Every row gives one point. Each copy is the shape, with its points in the same order, turned, moved and blurred by noise. Say if it was mirrored as well.

Shape (6 x 3)
[[ 15 -41 -34]
 [ -5 -17   1]
 [ 41  26  42]
 [ 29  20   4]
 [ 12 -43 -40]
 [-17  19  -6]]
Copy 1 (6 x 3)
[[ 42 -20 -10]
 [  2  -7  15]
 [  8  68  34]
 [  6  44   7]
 [ 36 -26 -11]
 [-27   9   0]]
Copy 1 is: only turned
Copy 2 (6 x 3)
[[-39 -21  48]
 [-12 -20  13]
 [ 55  23  19]
 [ 11  26  23]
 [-42 -18  52]
 [ -9  18 -10]]
Copy 2 is: mirrored
Copy 3 (6 x 3)
[[ -6  18 -54]
 [-19  10 -10]
 [ 36 -25  27]
 [ 21 -19 -10]
 [-12  30 -62]
 [-26 -26  -6]]
Copy 3 is: mirrored

Shape (7 x 4)
[[-20 -19 -51  15]
 [-20  34  -9  44]
 [ -7   1  38 -38]
 [-35  11 -42   7]
 [  6 -15  21  -4]
 [ 18  23  23 -40]
 [-18 -38  25 -19]]
Copy 1 (7 x 4)
[[-29  27 -44   7]
 [-23  54  16   5]
 [ -6 -41  24 -34]
 [-41  31 -28 -15]
 [  6 -20  18   1]
 [ 18 -16  28 -53]
 [-13 -51  -7   4]]
Copy 1 is: only turned
Copy 2 (7 x 4)
[[-27  15 -55  10]
 [-41  17   3  56]
 [ -9 -13  33 -33]
 [-48  -4 -38  23]
 [  2  16  15  -8]
 [ 11 -35  31 -10]
 [-14  23  11 -42]]
Copy 2 is: mirrored
Copy 3 (7 x 4)
[[ -9  45  -2 -52]
 [-23  50  15  22]
 [-26 -48 -11  13]
 [-40  49 -16 -35]
 [  8 -21  13   2]
 [  0 -28 -31  23]
 [-18 -37  23 -18]]
Copy 3 is: mirrored

Shape (10 x 6)
[[-29   2  25 -41  25  29]
 [ 11  20  16  29 -25  58]
 [-24 -58 -28  17  -8 -34]
 [-23  -1 -11 -10 -10  18]
 [-61   1 -30  12 -49 -35]
 [ 15  12  32  32 -17  13]
 [-19   9 -12 -32  46  12]
 [-24  19   7 -52 -20 -23]
 [ 30  15  15  35 -19  16]
 [  6   6  38  21  21  -1]]
Copy 1 (10 x 6)
[[-21  32  21 -46 -21  19]
 [-51 -16  24  39 -21  13]
 [-20 -52 -31 -53  25 -35]
 [-25  -9 -10 -23 -27  -2]
 [-21 -32 -32 -25 -37 -75]
 [-25 -18  34  27   5 -11]
 [ -3  35 -20 -37  -4  21]
 [ 28   2  11 -38 -47 -24]
 [-19 -26  23  38   7   2]
 [-15  10  31  -1  30  -9]]
Copy 1 is: only turned
Copy 2 (10 x 6)
[[-27  40  16 -25  42  29]
 [-19  26  38  22 -44  20]
 [  9 -52 -31  15  24  26]
 [-22  16 -18   9   6  22]
 [-49 -29 -60  39   5   9]
 [-24  -7  44   9 -28   5]
 [ -5  41   2  -6  56   6]
 [-57  11 -27 -29  24 -11]
 [-11  -5  43  16 -35  -8]
 [-19 -10  51   2  19   0]]
Copy 2 is: only turned
Copy 3 (10 x 6)
[[-24  10  28 -17 -34  41]
 [-57  28 -44   0   8   9]
 [ 22 -38  26  44  26 -18]
 [ -3   2  -5  -1 -12   8]
 [ 35   5  -4  44 -30 -52]
 [-53  37  -4  13  22 -10]
 [ 14  18  27 -16  -7  49]
 [  6  20  35 -30 -35 -23]
 [-45  36 -15   3  37 -11]
 [-42  37  30  16  25  17]]
Copy 3 is: mirrored
